Rows are points. Each copy is the shape, with its points in the same order, turned, moved and blurred by noise. Some copies are also mirrored. Which?

Shape (8 x 3):
[[-33  30 -20]
 [ 43 -34  24]
 [-38 -45  13]
 [-18  31 -17]
 [-11   7 -46]
 [-12 -35  49]
 [-32  -5 -31]
 [ 18  16  19]]
Copy 1 (8 x 3):
[[  9  60  25]
 [-20 -30 -33]
 [ -1 -21  43]
 [  2  55  10]
 [ 41  37   2]
 [-38 -27  22]
 [ 30  29  26]
 [-27  25 -21]]
Copy 1 is: mirrored
Copy 2 (8 x 3):
[[ 44 -11 -20]
 [-54   0  16]
 [-19 -57 -41]
 [ 40  -4 -10]
 [ 41 -29  16]
 [-48 -13 -43]
 [ 37 -43 -17]
 [ -9  16  -6]]
Copy 2 is: only turned

Shape (12 x 6):
[[ -6   8  -7  -9 -22 -26]
 [ -4 -20  26  11  13  24]
 [ 24 -31 -14  10 -15  12]
 [ 16  16  34  -1 -13  35]
 [ 40  15  33 -32  -9  -5]
 [-13 -17  16 -15  -3  13]
 [ 26 -14   6  11  -5  33]
 [ 13  16   4 -29 -33  38]
 [-17  17 -25  23  16  -1]
 [  2  11  -7 -38  24 -22]
 [ -8 -22 -25   9   3  35]
 [ 16  -3  15  30  25  15]]
Copy 1 (12 x 6):
[[-27  23   2  -6  -5   2]
 [ 19 -26  -1  10  24 -14]
 [ -5 -17 -42   7 -16 -11]
 [ 32  16 -11  18  12 -39]
 [ 22  33  -4 -29  -5 -40]
 [ 12   1  -6  -1  29   2]
 [ 23 -16 -32  17  -4 -23]
 [ 25  41 -33  20   7 -14]
 [ -5  -8  22  28 -23   8]
 [ 12  20  17 -29 -15  17]
 [  9 -17 -25  27  -1  19]
 [ 19 -33   7  10  -8 -28]]
Copy 1 is: mirrored
Copy 2 (12 x 6):
[[-21  27  10  -4 -14   2]
 [ 12   0  -5   2  46  24]
 [ -2   6   1  11   2  60]
 [-31 -23  -9  -6  36  18]
 [-28 -33  30 -24   3  11]
 [ -1   4  12  16  29   9]
 [ -9 -18 -10   5  21  48]
 [-48 -23   1  28  11  16]
 [ 11  21 -40   3 -12   4]
 [ 17 -10  17  -1 -20 -21]
 [ 11   6 -23  35  13  35]
 [ 16 -10 -26 -20  27  27]]
Copy 2 is: only turned
